Each row of a before or after table is a point. The points were changed in one or more steps. Then noise was added and the rows were shuffled. The steps act on columns, c1 being the first. Name the steps. A step turns or swaps two columns, mirrors them in a line or flattens them onto one, adds a multiple of one to another, or multiplies or shifts one. Angles are multiples of 10 degrees, from the lower column toward the higher: turns from -170 to 170, lines from 10 to 170 but not 90. Use the fewest steps. Two steps may share a column if one is a turn and the other turns, adds or multiplies; they go together, in the order done. Otherwise the lowest column goes first.
In the rows, zero is written as 128.

Before (11 x 3):
[[144 149 134]
 [124  98 157]
 [147 116  50]
 [ 58 163 142]
 [140 122 102]
 [146 178 132]
 [144  98 151]
 [143 137 146]
 [111 120 151]
 [112 124 130]
 [133 111 143]]
After (11 x 3):
[[115 153 137]
 [125  60  82]
 [106 126 161]
 [ 98 143 156]
 [134 199  88]
 [111 132 144]
 [140 131 153]
 [152 127 137]
 [116 140 121]
 [182 131 133]
 [129 101 117]]
Steps: turn c1 and c2 by -70 degrees; turn c2 and c3 by -40 degrees

Before (14 x 6):
[[112 102 118 157 164 116]
 [118 128 106 137 126  96]
 [136 123 173 151  92 131]
 [127 104 135 151 150 146]
 [ 84 108  98 142 145 148]
 [ 87 100 154 106  89 166]
 [127 103 104 119 115 103]
 [156 152 164 167 105 160]
 [147 177 173 117 109 138]
 [152 177 106 129 152  81]
 [ 84 144 133 170  81  84]
 [143 148 167 135 111 131]
 [124 117 161 160 131 112]
 [ 99 141 109 166  79 148]]
After, 14 rows:
[[114 150 131  93 110 153]
 [142 104  96 126 140 115]
 [119 133 149 109 106 107]
 [ 87 135  98 167 170 113]
 [153  96 166 109  77 125]
 [147  73 100 146 141 115]
 [ 95 114 150 108 179  94]
 [ 86  98 132  82 128  63]
 [127 159 141 134 113 105]
 [124 125  92  93 125 122]
 [ 82 144 154 117 143 154]
 [155 100 100 107 178 123]
 [136 121  83 114 158  99]
 [128 148 114 110 139 158]]
Steps: add -0.3 times c1 to c2; turn c2 and c3 by 160 degrees; turn c5 and c6 by 60 degrees; turn c4 and c5 by 160 degrees

Before:
[[154 108  83  89 117 124 141 156 136 175 122]
 [109  93 150 146 108 156 137 118 127 142 147]
 [126 107 116 102 167 154 162 160 170 108  88]
 [152 150 100 157 168 131 118  91 127 117 153]
 [ 90 100 143 134 162 105 109  80 132 166 127]
 [ 73 163  84  97 140 108 110 145 155 173 151]
 [112 106  99 109 118 152 163 108 144 130 153]
 [136  87 149 150  97 135 171  89 124 164  75]
 [120  94 138 133 141  94 146 150 185 123 147]
 [101 131 147  94  97 101  95  89 151 179  93]
 [150  91 132 159 110 172 149 121 177 163 146]
 [144 120  69 150 119 158 111 120 156 122 120]]
After (12 x 11):
[[152 130  97  88 172 112 158 103 121 118 143]
 [125 122 115 159 160 174 119 172 128 128 128]
 [140 147  70 118 121 148 128 112 133 134 152]
 [ 84 144 142 143 162 116 165  86 146 160 109]
 [154 115  81 167 115 128 111 153 155 164 119]
 [ 74  99  87 120 139  97 105 118 154 171 125]
 [122 147 139 152 137  94 120 156 141 144 107]
 [138 156 145 147  96 176 186 147 144 153 101]
 [102 101 148 146  98 148 142  76 153 175  86]
 [149 161 135 133 106 137 144 144 153 175 179]
 [107 159 152 145 109 121 137 131 134 140 163]
 [113 120 100 154 121 120 157 146 135 138 162]]
Steps: turn c2 and c4 by -130 degrees; multiply c2 by 0.7; turn c6 and c11 by 60 degrees; turn c7 and c8 by 60 degrees; flatten c9 and c10 onto the line at 60 degrees

Before:
[[ 91 167 100 128 108 107 136 151  90 140 115 126 153 123]
 [148 120 117 152 150 107 170 121  95 125 108 114 107 109]
 [145 148 128 117  84 176 174 122 129 171  89 126 156 129]
 [136 137 139 161 107 165 125 112 147 107 141 146  94 173]
 [147 180 116 117 130 157 126 140 120 136  87 100  81 145]
 [103 124  94 169  85 160 118 113 119 177 121  87 157 111]
 [105 141 149 167 110 157 142 113  94 137 126 133 145 129]
 [122 128 161 183 117 152 163 168 136 119 104  95 116 150]
 [157 171 152 117 107 144 123 158  95 142 157 107 124 108]
 [107 112 163 146 143 107 135 145 142 172 109  97  95 158]
 [107 150  88 176 140 109 165  96 121 160 111 106  85 156]
 [105 125 120 135  81 163 144  97 104 107 145  83 130 174]
 [131 132 159 138  84 157 150 115 151 126 130 109  89  99]
 [ 88 156 121 141 135 174 145 158 151 129 127 139  93 157]]
After (14 x 14):
[[141 126 137 161 104  89 125 117 127 108 118 150  94 169]
 [ 87 111 166 147 150 150 133 146 158 154  93  98  92 143]
 [137 179 114 120 119  99 127 139 167 149  86  98  81 122]
 [ 96 142 121 143 147  76 142 159 207 106 114 138  97 150]
 [121 122 164 137  90 100 150 115 128 114 143 110  88 105]
 [136 182 149 118 100 106 123 158 166 155 162 108 120 121]
 [127 125 159 186 118 105 166 168 197 115  99  94 119 135]
 [148 137 118 151 139 147 167 119  84 139 121 113 106  99]
 [102 142 130 120  80  83 172 120 126 161  93 127 160 113]
 [ 69 129  93 167  95  95 120 115  94 141 133  88 159 113]
 [ 88 184 100 124 121 147 139 152 152 111 119 124 154 116]
 [ 96 149  86 178 145 152 166  95  85 146 102 107  84 150]
 [103 157 146 166 120  97 143 113  84 118 125 132 145 127]
 [113 136 118 136  98  93 144  97  57  86 117  82 131 178]]
Steps: turn c1 and c5 by -20 degrees; turn c1 and c10 by 40 degrees; turn c2 and c9 by 30 degrees; add 1.5 times c8 to c9; multiply c6 by -1; turn c11 and c14 by 30 degrees

Before:
[[138 163 158 118 154 125 155 152 165 155 146 119 158 114 154 120 110 123
  124 123 125 115 113 115]
 [153 131 133  92 156 133 104 133 104 162 154 142 162 104 144 132 133  82
  115 195 128 108 159 115]
 [138 172 136 119 112 129 141 150 151 144 138 120 171 137 152 135 131  81
  122 108 142 146 145 124]
 [ 80  95 103 132 135 124 104 135 157 107 142  97 111  85  95 146 196 113
  141 140 149 169  69 160]
 [ 58  82 116 178 135 127 143 117 167  82 152  91  94  92  88 141 183 113
   89 123 132 157  90 146]
 [123 156 152  74 132 106 128 129 128 128 141 161 179 123 156 153 140  91
  121 151  99 121 131 151]
 [158 119 116 109 147 110 121 141 114 163 158 181 167 126 157 159 123  99
  122 172 125 150 125 118]
 [113 141 116 142 138 132 180 138 193 102 114  99 152  79  95 148 133  93
  120 111 150 149 102 143]]
After (8 x 24):
[[148  96 106 138 156 124  78 134 136 106 142  95 101 122  95 177 194 113
  138  81 123 168  66 158]
 [151 130 130  81 106 132 155 132 157 161 155 145 139  65 143 161 133  82
  116  93 159 105 159 117]
 [101 162 156 113 166 125 136 153 153 154 148 116 145 136 154 148 109 124
  123 119 154 113 115 113]
 [117 172 140 116 152 131 139 154 112 144 137 122 131 142 150 162 131  86
  124 143 174 148 141 123]
 [128 158 153  58 127 106 124 130 135 126 140 160 173 105 156 182 135  92
  119 121 167 123 135 153]
 [136 119 117 103 113 106 154 142 143 161 158 182 142  82 160 193 124 100
  120 117 163 150 121 119]
 [ 75 141 116 146 193 132 114 139 139 101 108 102 114 153  93 180 133  93
  122  83 159 149 103 143]
 [115  82 116 194 169 127  56 119 135  82 152  92 112 139  81 171 185 109
   87  93  98 158  90 148]]
Steps: turn c1 and c7 by 90 degrees; multiply c4 by 1.3; swap c5 and c9; turn c13 and c21 by 70 degrees; turn c14 and c20 by 100 degrees; shift c16 by 30
